Each row is a point. Each copy is the shape, with its points in the same order, stretched, turned, moved and blurred by noise. Some copies are also mirrored. Which?

Shape (7 x 3):
[[-43 -19   5]
 [ 15   4 -65]
 [ -4 -42  47]
 [-45 -59   2]
 [ 30  29 -30]
 [-32 -25  13]
 [ 38  69 -31]]
Copy 1 (7 x 3):
[[-13 -59   6]
 [ 58 -53 -52]
 [ 15 -36  52]
 [  4 -93  26]
 [ 48  -8 -38]
 [ -3 -54  15]
 [ 42  24 -61]]
Copy 1 is: only turned
Copy 2, 7 rows:
[[-45 -30 -36]
 [ 52 -44  23]
 [-42  32 -53]
 [-39 -35 -82]
 [ 31  -6  35]
 [-51 -25 -45]
 [ 23  -3  88]]
Copy 2 is: mirrored

Shape, 9 rows:
[[-58  61 -77  54  36 -51]
 [ 32   4 -60 -27  25  13]
 [-15  67   9 -30 -41 -78]
 [-31  19 -29  28  69  14]
 [ 55  -6   0 -43 -37  10]
 [ 38 -30 -64  16 -37 -51]
 [-39 -30  34  10   4   3]
 [-20 -11  33  57  33 -75]
 [ 36  37 -53  67  -5 -37]]
Copy 1 (9 x 6):
[[-12  50 -67 -41  31 -93]
 [ -8 -43 -30 -23  41  19]
 [ 77  37   5 -56  -2 -32]
 [-63  20 -14  -4  21 -28]
 [ 41 -29  -7  -3  10  69]
 [ 76 -31 -81   7  -8  -9]
 [-22  24   2  12 -64  10]
 [ 22  37   9  44 -45 -71]
 [ 42  27 -69  33  63 -26]]
Copy 1 is: only turned
Copy 2:
[[ 21  34 -75 -68  94  15]
 [ 63  -2   7 -21  -9  55]
 [-18  68  -5 -70   1 -54]
 [  8 -31 -42 -64  58  43]
 [ 31   8  51   6 -50  15]
 [ 67  26 -15  51 -18   3]
 [-39 -40 -33 -25  -4   2]
 [-13 -48 -67 -36  38 -54]
 [ 60  21  -3   6  61  -2]]
Copy 2 is: only turned

Shape:
[[ 15   2  69  51  20  -1 -48  16]
 [-23  30  51  32   3  -8 -43 -51]
 [-42 -18   5 -48   4 -25  -1  31]
 [-30   0 -64 -24  40   9  -3  16]
 [-41 -32 -51 -22 -11  46  -8  26]
 [-18  24  30 -43 -11  31  71 -22]
 [ 28   4  56  63  22 -24 -25 -38]
 [-17 -36 -42 -27   6 -14   5  24]
 [-71 -19 -54  28  21  15  22  26]
 [-13   5 -35   0 -33  -7   4  17]
 [  2  65  33  60  24   2 -30   0]
 [-46 -23 -30  -9  -6 -28  -2  39]]
Copy 1 (12 x 8):
[[-11  73 -16 -40  14  20   1  55]
 [-22  76 -49  12  -2  37   1 -14]
 [-42 -20  -4 -50  -8 -37 -18 -37]
 [ 21 -50 -29 -37  20 -24 -55 -36]
 [ -7 -79 -25 -33 -14  22 -44   1]
 [-63 -35   5  35  55  23   6 -43]
 [ 10  85 -33   6  28  16  36  25]
 [  3 -46  -5 -42  -7 -31 -16 -16]
 [-11 -65 -83 -13   6 -36 -40  18]
 [  0 -27   3   0 -23 -13 -45   0]
 [  2  58 -27   2  32   2 -42  26]
 [-15 -22 -25 -41 -26 -53 -27  -7]]
Copy 1 is: mirrored
Copy 2, 12 rows:
[[-45  54  85  24   3  -2 -21   4]
 [-95   1  23  -9  12   4 -34 -17]
 [ 32 -22  21 -46 -33   1 -14  24]
 [ 33   0 -17 -37  43   5  -4  32]
 [ 16  -9  12 -44  11  45  35  59]
 [-24  21  -1 -86 -32   5  35 -61]
 [-69  23  60  30  27 -28  -4 -33]
 [ 41 -23  15 -19   3   3  17  29]
 [  1  -4   9 -70  46 -12  41  74]
 [ -9   2  -6 -11 -18  -5  28  34]
 [-70  76  22   1  26 -18 -23  -1]
 [ 24 -19  17 -36 -12 -15   9  59]]
Copy 2 is: only turned
